Every row gives one point. Examples show where two turns around zero, p and q, send a point. Write where each new point lands after one turn and then the other. Backwards means that the second turn is done in reverse. Each puzzle has new turns, and all numbers are rounded.
In the rows, 128 means zero.

Turn p:
[152 112] -> [145 105]
[164 141] -> [166 128]
[128 122] -> [126 122]
[ 67 138] -> [ 74 158]
Turn q:
[107 119] -> [137 107]
[118  94] -> [162 118]
[159 171] -> [ 85 159]
Where do these land?
q, then p: [117 164] -> [ 90 130]
p, then q: [144 104] -> [156 135]
p, then q: [155 154] -> [112 162]
p, then q backwards: [82 86] -> [105 186]
q, then p backwards: [141 132] -> [120 139]

Turn p:
[135 102 120] -> [136 132 101]
[156 164 126] -> [137 157 162]
[118 157 173] -> [140  97 172]
[ 97  71 162] -> [142  69  87]
[130 140  97] -> [107 154 127]
[132 134  91] -> [107 158 120]
Turn q:
[154 130  83] -> [ 94 123  89]
[130 111 139] -> [148 131 123]
[107  75 142] -> [181 105 118]
[142 191 146] -> [ 88 167 165]
[107 134 130] -> [128 115 145]
Where do these land?
p, then q backwards: [131  93 155] -> [117  86 119]
p, then q: [146 134 110] -> [107 136 142]
p, then q backwards: [131 147 159] -> [ 96 129 145]
q, then p: [131 131 162] -> [146 133 157]
p, then q: [101 134  53] -> [ 97  73 177]

Turn p:
[ 96  82 124 158] -> [134 115 106 186]
[170  99 114 126] -> [122 173 101 128]
[138 138 165 125] -> [148 141 160 123]
[ 79 182 160 122] -> [142  71 180 113]
[165 130  96 130] -> [ 96 156 109 112]
[133 162  90 128] -> [ 87 115 123 100]
[116 104 148 107] -> [166 127 119 134]
Turn q:
[ 90 121 103 101] -> [ 84 117 123 100]
[154 165 130 160] -> [179 147 131 118]
[125 103 125  94] -> [ 99  98 133 138]
[166 153 168 128] -> [168 133 168 151]
[114  97  94 104] -> [ 94  96 104 119]
[107  95 104 141] -> [103 128  87 129]
[141 162 173 168] -> [170 177 151 144]
Where do these land?
p, then q: [136  65 104 115] -> [161 113  91  82]
q, then p: [139 129 183 134] -> [114 139 178 146]
q, then p: [102 164  62 115] -> [170 116  81  79]
q, then p: [128 142 120 152] -> [116 135 127 103]
q, then p backwards: [110 112 161 125] -> [142 125 129 166]
q, then p backwards: [153 156 138 127] -> [122 132 164 115]

Turn p:
[ 82 117 152 121 105 140] -> [122 172 131 159 152 120]
[149 118  89 138 118  93] -> [ 86 104 128  96 118 128]
[139 109 136 144 121 166] -> [139 117 118 145 156 158]
[140 128 184 112 103 135] -> [145 130 177 165 141 131]
[119 115  88 106 189 102] -> [137 116  92  78 123  77]
[148 170 216 147 125 147] -> [175 118 166 204  98 145]
[136 146  86 123 121 143] -> [127 137 118  91 119 156]
[ 95 125  89 157 172 123] -> [120 130  60 114 114 109]
[144 124 112 106  98 102] -> [100 127 162 102 130 128]
Turn q:
[101  99  92 119 151 148] -> [135 107 150 116 156 172]
[107  99 167  85 120 114] -> [167 136 154  83 109 111]
[153 111 115 109  92 167] -> [142 121 175 170 122 124]
[123 147 135 152 142 143] -> [ 98 141 122 128 145 125]
[140  98 136 141 160  89] -> [142  92  95 101 142 110]
[153 174  84 142 157 143] -> [114 144  93 175 163 156]
[119 168 167 148  73  92] -> [ 98 155 108 123  58  98]
Where do these land?
q, then p backwards: [144 103 193 125 103 101] -> [123 143 128  94 177  76]
p, then q: [100 142 112 104 139 153] -> [143 156 107 161 132 135]
q, then p: [125 108 119 143 141  67] -> [107 125 130  79 169 133]
p, then q backwards: [101 187 117 111 106 109] -> [ 94 164 156 107  85 128]
p, then q backwards: [104 143 225 146 148 120] -> [213 139 117 103  78 150]
q, then p backwards: [131 110  93 120 128 147] -> [156 122 150 136 113 148]
q, then p: [146 118 104 123 152 161] -> [153  99  98 145 127 120]
p, then q: [131 110  90 151 119 168] -> [133 132 151 143 169 167]
q, then p: [170 131  98 129 116 126] -> [102  98 101 141 128 147]

Turn p:
[ 91 158 166  86 100 137  97 142] -> [144 136 185 125 125 138  67 138]
[171 115 131 134 131 123 139 126] -> [ 97 116 118 123 108 128 152 121]
[144 135 168 133 162 123 149 117] -> [106  96 111 142 118 113 109  97]
[ 85 109  84 153 179 162 152 152] -> [156 170  65 178 151 119 131 138]
[122 177 154 167 152 116 160 140] -> [150  93 115 151 111  69 115 114]
[ 82  89 116 176 142 164 167 167] -> [164 169  47 141 112 117 113 149]
[165 136 122 141 111 133 136  80] -> [125 118 137 104 118 131 167  83]
[157 136 129 134 130 147 124 123] -> [122 127 135 140 106 134 146 111]
[114 116  92  60  92  97 110 144] -> [101 163 175 100 171 137 126 176]
[151  99 105 111 108  93 105  75] -> [106 112 143  83 165 163 166 119]
[125 138 142 113 102 114  68 142] -> [139 108 177 122 123 160 116 161]
Turn q:
[122 106 179 110 116 134 138  87] -> [139 117 161 109 173 134  95 152]
[ 88 130 158 154 105 165 133 106] -> [117 122 137  76 117 142  98 166]
[150 111 116 130 125 130  98 170] -> [101 148 109 171 122 142 136 128]
[131 132  92 120 166 140 114 127] -> [143 104 113 143 112 153 156 111]
[135  79  85 143  90  99  98 125] -> [137 126  95 188 108 108  85 145]
[143 111 175 139  99 159 155  91] -> [149 154 140  91 165 142  94 165]
[114 144 193 178 136 135 130  86] -> [115 124 127  56 154 146  79 115]
[132 174  94  84 142 103 112 165] -> [108 110 122 155 122  95 195 105]
[150 153  88 124 129 117 154 137] -> [155 145 112 133 113 103 162 112]
[115 140 101  99 174  98 149 186] -> [118 130 165 159  95 117 179  78]
Where do these land?
q, then p: [ 99 122 130 135 156 109 172 156] -> [131 108 154  88 112 130 102  94]
q, then p: [156 158 155 142  79 124 116 114] -> [121 125 142 166 177 110 132 158]
p, then q: [145  95 137  66 129 102 127 115] -> [102  79 168 112 108 152 138 136]
q, then p: [140 149 113 124  42 139 174  82] -> [ 69 103 168 151 129  90 151 194]
q, then p backwards: [139 132 144 177 124 119 143 169] -> [134 109 133  97 112 170 165 126]
p, then q: [127  97 166  92 183 150 143 137] -> [108  78  90 115  81 145 109 139]
p, then q: [155 126  94 140 138 128  99 155] -> [127 176 142 110 100 131 127 127]
q, then p: [ 99 115 135 123 101 165  96 142] -> [150 157 118 136 112 129 101 171]
q, then p: [102 182  97 148 186 118 101 114] -> [108 175 108  71 164 154 145 100]
q, then p: [117 105 108 133 142 126 108  96] -> [125 134 114 123 113 167 153 137]

Turn p:
[148 110 140 117 118 145 154 108 136] -> [119 107 122 141 142 129 160 109 113]
[147 160 165 156 108 111 109 173 120] -> [135 112 174 130 127 158 117 182 147]
[116  87 122 110 101 128 168 165  91] -> [111 178 129 165 157 119 171 142 140]
[166 147  96 138 131 100 105  87 119] -> [185 116 131  86 128 114 126 124 104]
[ 97 111 134 143 148 141 137 109 157] -> [106 115 121 138 110 113 115  88 145]
[ 97  87 153 106 171  89  81  93 143] -> [ 77 130 146  79 110  69 100 108 107]
[100 163 114  95  95 161 101 166 180] -> [111 118  74 162  79 149 103 177 119]
[116 115 115 116 165  87 174  97 136] -> [128 161 147 116 104 118 148  67 109]
[176  83 101 156 122 167 137 131 106] -> [149 111 100 118 176 117 176 125 168]
[139 175 157 108 148 123  92 163 132] -> [109 123 140  98 115 174  97 170 117]
[106 169 111 163 101 157 150 115  88] -> [177 136 124 175 161 147  95 116 140]
Turn q:
[166  79 139 113 130 131 115 132 142] -> [158 100 135  90 153 131 100 135 133]
[152 133 159  79 103 132 120 153 171] -> [129 142 131 101 132 154  87 180 162]
[136 114 140  90  71 106 111  95 139] -> [169 141 112 117 104 104  94 141 177]
[136 156 144 151 153 143 139 143  77] -> [ 95 102 101 144 114 136 142 131  81]
[138 122 165 102 113 132  85 151 156] -> [137 152 129 100 141 127  83 172 125]
[ 95 155  68 185 138 155 135  86 103] -> [131 137 135 204 124 122 161  63 103]
[ 90 124 138 130 148 162 152 162  91] -> [ 70 122 136 116 107 138 121  99  94]
[121 148 117 132 159 164 167 118 103] -> [ 97 114 111 148 122 165 143  91 114]
[134 114  99 187 104  72 141 118 167] -> [180 125 180 140 124 103 187 141 145]
[137 132  83 111 104  69 102 137 151] -> [138 133 146 143 155  78 139 158 181]
[105 131 155 128 183 143 141 113 110] -> [106 140  95 104 133 150 148  97  95]
Where do these land?
q, then p: [117  74 129 158 117 155 178 108 132] -> [116  81 126 146 172 110 151 116  83]
q, then p: [ 97 103 165 140 120 146 112  97 184] -> [144  99 120 112 150 182 118 149  79]
q, then p backwards: [132 135 129 160 141 152 162  84 137] -> [149 158 112 127 130 136 183 118 143]
p, then q: [121 137  95 184 145 131 119  92 123] -> [185 122 108 125 166 127 122 145 152]
p, then q: [107  96 137 123  90 122  91  64 113] -> [134 109 104  99 145  59 171 134 118]
q, then p: [157 132  72 120 142 115 111 166  84] -> [103 155 158 108 108  79 124 101 172]
q, then p: [142 148 104 110 124  93 130 165 169] -> [ 85 128 141 133  85 161 131 128 158]
p, then q: [112 170 177 163 113 119 154 150 150] -> [164 144 154 114  99 147  97 137  74]
p, then q backwards: [133 135 131  83 147 123 104 196 105] -> [116 168 178  98 143 122 126 166 166]
q, then p: [118 160 121  77 154 107 142 169 102] -> [105 173 109 156  82 109 100 114 145]
p, then q backwards: [158 107 142 139 136 107 101  88 128] -> [134  73 127 142 139 106 123 147 112]
p, then q: [141 139 135  80 107 167 131 157 110] -> [ 76 116 152 151 141 137 132 101  99]

Turn p:
[139  89 149 109 150 110 158 116 143 132 156] -> [151 138 115 115 143 135  89 133  92 115  95]
[108  88 129 142 109  96  87 133 115 106 155] -> [137 175 138 145 139 100 156  94  96 129 120]
[129  68 154 101 144 135  99 157 179 132 101] -> [149 154 124 162 143 126 136 198  95 155  96]
[123 148 133 126  87 111 130 154 135 170 123] -> [104 133 165  89 106 110 139 149 132 133 125]
[160 171 124 129 116 148 149 192 132 135 115] -> [ 63 103 117 108 103 143 142 166 124 126 149]
[157 146 123 160  87  93 148 113 138 105 111] -> [ 97  94 114 107 129  93 142  96 139 142  94]
[135  82 115  99 151 146 180  69 163 124 114] -> [174 104  98 125 181 126  64 145 136 147 109]
[115 135 161 123 135 195 136 111 100 133 139] -> [131 102 168 163 133 163  94 124 125 119 161]
[ 50  87 121  84 149  96 142  95 127 101 136] -> [192 183 123 111 162 155 107  95 121 176 125]
[125 111 104 166 158 137 145 117 121 116 111] -> [160  94  97 132 143 123 143 118 121 126 149]
[127 116 133 108 120 139 115 147 121 187 141] -> [133 150 163 118 109 114 112 167 119 108 145]
[130 149 141 145 135  77 119  87  79 115 117] -> [150 122 121 129  80 118 130  61 143 130 110]
[135 214 137 174 128 157  73 157 125 146 156] -> [ 81 117 167 145  99 156 191 128 164  64 146]
[163 189  69 126 121 151 110 144 113  91 117] -> [ 67 123  83 143 120 127 147 118 184 121 168]
Turn q:
[ 94 122 144 158 145 120 128 116  56  91 126] -> [122 143 106  82 114  99  95  71 142 126 159]
[124  85 106 105 115 139 108 114 143 147 136] -> [142 144 105 120 153 148 148 167 149 133 125]
[106 125 150 185 132 171 135 111  99 127  93] -> [ 88 127  76 110 128 104 123  79 120 136 103]
[159 104 117 113 137 131 144 172 148 130 123] -> [147 132 146 127 112 165 128 144 121 106  90]
[125 139 159  86 103 128 112 172 169 148 150] -> [133 131 188 151 140 160 171 134 142 153 115]
[140 154 118  93 138  94  96 159 153 166 112] -> [165 110 156 172 111 129 175 141 145 109 130]
[146 143 156 205 177 160 128  92  59 116 156] -> [142 133  69 115 131 104  77  48  71 154 144]
[121 148 100 121  96 108 138 164 147 162 150] -> [146  87 172 124 158 126 151 147 130 116 117]
[136 152 128 139 130 181 137 102  72 105 118] -> [ 97 163 100 121 148 110 113  86  89 103 143]
[108 149 102  97 152 104 124 149 192 122 145] -> [145 116 173 128  92 121 164 183 115 143 135]
[120  87 135  90 106  82 180  59 152 120 102] -> [ 98 148 125 149 129 104  68 199 189 133 125]
[156 128 120 144 107 116 105 125 148 100 126] -> [112 101 120 136 118 166 123 139 122 124 152]
Where do these land?
p, then q: [139 182 123 106 166 148 137 125 142 128 170] -> [ 87 155 125 100 110 148 166 145  89 141 138]
p, then q: [147 110 142 138 140 138  93 133 119 150 116] -> [118  93 137 116 125 150 104 105 132 120 126]
q, then p: [136 155  87 102 123 122 113 133  97  98  90] -> [ 94 142 114 130 164 153 131  74 116 138 121]
p, then q: [ 99  70 148  87  45 184 160 152 170 104 111] -> [214 137 123 137 111  80 174  55 155 162  93]
p, then q: [167 146 172 125 171  94 122 105 152 131 171] -> [ 58 140  97 125  94 145 140 123 125  84 142]
q, then p: [132 181 184 127 141 169 145  80 123 125 128] -> [175 120 162 100  93 124 162  77 152 104 139]
p, then q: [109  75 146 116  85 136 172 164 105 100 117] -> [188 144 112 130 169  89 138  83 156 128 138]
q, then p backwards: [121 113 113 141  68 125 139 137 174  91 151] -> [119 165 146 118 108 166 175 162 163 140 122]
p, then q: [106 101 131 114 137 100 137  78 128 141 166] -> [126 145 109 185 103 139 125 122 113 115 165]
p, then q: [150 102  96 163 140 143 137 135 143 133 106] -> [169 119 134  97 112 141 102 146 132 108 120]
p, then q backwards: [135 160 107 143 138  93 122 141 128 174  88] -> [ 79 107  99 130 157  99 110 145 146 120 103]
q, then p: [ 89 141 108 148 176  99  89 144  94 129 102] -> [100 143 107  95 157  84  86 100 135 134  91]
p, then q backwards: [135 129 106 156 134 112  99 138  89 159 147] -> [114 159 103 108 158 118 112 138  97 113 102]
